Each row of a before or after table is a point. One or more steps were done to the points. Then noise was added and the rows were shuffled. The steps act on how far a point lies along the listed directions, d1 being the first. What was done? A step turns or swaps two directions, mirrors them in a line or flattens them onto one, adds a multiple of one to another, or multiplies one. Angles are multiples of 10 degrees, from the lower direction toward the higher: turns from -170 to 170, lines from 10 to 170 but not 90. Use the fewest steps. Two steps may share a direction if one is a turn and the other turns, adds or multiplies; they go together, in the order done. Otherwise the lowest direction goes first.

Directions:
(1): [4.5 1.2 4.4]
(2): [-3.6  4.9  2.3]
(3): [-2.9 -4.1  4.1]
Before (9 x 3)
[[ 1.2  2.7  3.7]
 [-1.9  4.5 -0.9]
 [ 3.3  1.6 -0.8]
 [ 3.5  0.9  1.3]
 [ 1.7  3.8  0.3]
 [-3.4  0.0 -0.9]
 [ 2.4  5.0  1.8]
 [ 2.1  3.2  2.4]
 [-6.7 -7.1 11.0]]
After (9 x 3)
[[ 1.9  2.0  2.1]
 [-1.7 -3.3 -2.2]
 [ 8.7  7.1 -9.3]
 [ 2.2 -3.3 -1.5]
 [ 2.3 -2.4  3.4]
 [ 0.9 -4.1 -0.9]
 [ 0.2 -3.8  0.7]
 [ 1.4 -6.1 -0.3]
 [-2.3 -2.8  0.5]]
Steps: turn d1 and d2 by -130 degrees; multiply d3 by -1

Directions:
(1): [-0.6 -3.2  6.8  4.6 -2.1  0.9]
(2): [-4.6  0.6 -4.1  6.5  0.7 -1.6]
(3): [ 5.4 -6.1 -3.7  1.9 -0.4 -0.7]
(4): [ 4.8  5.5 -0.5  3.7 -1.4  3.7]
(5): [ 2.0  2.4  1.0  0.3 -3.7 -7.7]
(6): [-2.3 -0.9 -2.3 -1.6 -7.9  2.5]
Before (14 x 6)
[[ -2.1  -1.9   2.3  -4.2   7.9   1.0]
 [  7.5   4.8  -1.0   2.3  -1.9  -6.1]
 [ -4.1  -2.6   2.8  -0.1   4.0  -1.8]
 [ -0.7   0.2  -2.0  -8.5  -3.3   4.9]
 [ -1.6  -0.9   2.2   5.3  -4.1  -0.1]
 [ -3.7   3.0   3.1   2.4   2.4  -0.4]
 [ -3.3   0.6  -4.4  -1.2  -1.5   2.0]
 [  7.2   1.4  -2.4   4.7   1.6  -3.3]
 [ -0.8  -4.1  -0.9  -7.1   3.5  -2.5]
 [  4.2   2.7   2.8   3.9  -0.9  -6.4]
 [  0.5  -0.9   0.3 -11.4   1.9   3.1]
 [ -3.3   0.5  -1.7  -8.9   2.9   0.4]
 [ -1.2   0.1   1.5  -2.7   3.7   2.5]
 [  3.7   0.6   1.8   8.2  -3.9  -0.4]]
After (14 x 6)
[[ 3.2  0.4 -2.7  1.7 -1.0 -3.4]
 [ 4.2  4.9 -6.1  2.4  1.1  2.2]
 [-2.1 -1.7  6.3  1.8 -0.2  1.0]
 [-0.7  6.3 -2.6  0.8  5.6 -5.1]
 [ 6.1  0.5 -5.0  4.1 -3.6 -2.7]
 [-7.4 -3.9 -2.6 -5.1 -1.1  4.9]
 [-2.6 -6.8 -1.7 -3.8  0.4  4.3]
 [-5.4 -4.1  0.2 -1.7 -5.1  5.1]
 [ 0.5  6.4 -8.4  3.0  2.7 -4.3]
 [-4.4 -6.2  5.4 -0.3  0.6  2.1]
 [ 4.0  1.2 -0.1  3.5 -4.5  1.2]
 [ 2.2  3.3  2.2 -2.8  2.4 -1.9]
 [ 1.3 -0.9  2.5 -0.1 -5.3 -2.2]
 [ 3.3  6.7 -5.5  0.1 -0.6 -2.2]]
Steps: mirror d1 and d2 in the line at 10 degrees; turn d3 and d5 by -120 degrees; turn d3 and d6 by 130 degrees; multiply d4 by -1
